Rows are points. Examples show where two turns around zero, p and q, send a point. Write where each new point lands after one turn and then the other. Backwards means that the second turn is done in reverse. Each puzzle has new turns, and all numbers are rounded.

Turn p:
[2.8 4.7] -> [4.9 2.4]
[-0.6 -3.3] -> [-2.3 -2.4]
[-2.2 -1.4] -> [-2.6  0.0]
Turn q:
[2.2 3.0] -> [1.8 3.3]
[ 1.4 -4.5] -> [ 2.0 -4.3]
[1.3 0.6] -> [1.2 0.8]
[-4.9  1.0] -> [-5.0  0.3]
Where do these land?
p, then q: [4.9 1.4] -> [ 5.0 -0.8]
q, then p: [-1.4  1.1] -> [-0.8  1.6]
p, then q: [-3.5 -2.6] -> [-4.3 -0.9]

Turn p:
[ 0.4  3.3 -2.1 -0.2  0.1  4.7] -> [ 1.0  4.6 -1.9 -0.4 -0.6  3.4]
[ 0.0 -2.9 -0.8  2.2 -0.5 -3.0] -> [-0.7 -2.8 -0.9  2.4 -0.5 -2.9]
[ 4.0 -6.6 -0.4 -4.4 -1.2 -3.0] -> [ 3.7 -7.8 -1.9 -2.8 -0.7 -1.6]
[ 2.1  2.7  3.2 -3.3 -0.8  0.0] -> [ 2.9  1.0  3.5 -3.4  0.3  0.4]
[-1.7  0.3  6.0  1.7  0.3  3.7] -> [-1.1  0.3  5.3  2.1  0.5  4.6]
[ 2.2  3.2 -1.6 -2.1  3.2 -2.1] -> [ 1.8  2.2 -1.3 -2.7  3.8 -2.3]
[-1.0  0.7 -1.8  2.7  2.5 -1.5] -> [-1.8  1.3 -1.6  2.2  2.2 -1.9]
[ 0.4  3.7 -0.5  2.6 -4.9  3.9] -> [ 1.5  5.0  0.9  2.0 -5.0  1.8]
[-6.4 -4.4 -1.9  0.8  1.3 -2.6] -> [-7.2 -3.7 -2.2  0.7  0.0 -1.4]
Turn q:
[-0.9  4.3  4.2 -0.8  2.4 -2.9] -> [ 1.5  4.1  2.9  1.7  2.9 -3.7]
[ 2.9 -4.7 -1.8 -3.7  1.4 -3.1] -> [ 2.8 -4.3 -3.6 -3.0  0.8 -3.2]
[-1.1  0.6  3.0  2.6 -6.6  4.2] -> [-1.7 -0.7  5.8  1.6 -4.9  3.8]
[-2.0 -2.1 -0.7  1.3 -1.6 -4.0] -> [-2.3 -2.0 -1.2  1.9 -1.5 -3.5]
[ 1.0 -1.8 -1.1 -1.8  7.7  0.4] -> [ 1.1 -0.4 -3.3 -2.6  7.0  0.1]
[ 0.8  2.3  0.7  4.3 -2.8 -0.3] -> [ 0.1  1.0  1.1  4.7 -2.5  1.4]
[ 1.9  1.3 -1.0 -3.3 -2.3  3.8] -> [ 2.2  1.2  0.9 -3.8 -2.7  2.8]
[-2.6  0.2 -3.3  1.4  1.8  1.8] -> [-3.5  1.3 -2.6 -0.4  1.0  2.1]
Where do these land?
q, then p: [ 0.3 -3.5  0.5  2.3 -3.8 -4.0] -> [-1.1 -4.1 -0.1  3.5 -3.2 -2.8]
p, then q: [-1.7  4.3  2.5 -3.8  2.0 -2.7] -> [ 1.4  2.8  2.6 -3.0  3.2 -4.2]
q, then p: [ 3.0  3.8 -2.5 -0.6  3.8  3.3] -> [ 3.2  4.8 -2.7 -1.4  2.1  2.8]
p, then q backwards: [-2.2  0.1 -2.3 -1.3  1.9 -0.9] -> [-2.4 -1.0 -2.3 -0.8  1.9 -0.2]
q, then p: [ 2.3 -4.8 -1.2 -2.5  3.1  3.5] -> [ 1.2 -3.6 -3.8 -3.0  2.2  3.9]
q, then p: [ 0.2  3.7 -0.8  2.5 -5.5  2.4] -> [ 0.9  3.3  2.9  1.8 -5.4  2.0]
q, then p: [-1.9 -3.6  3.8  3.4 -1.5 -1.6] -> [-3.1 -4.1  2.4  3.9  0.2 -0.3]
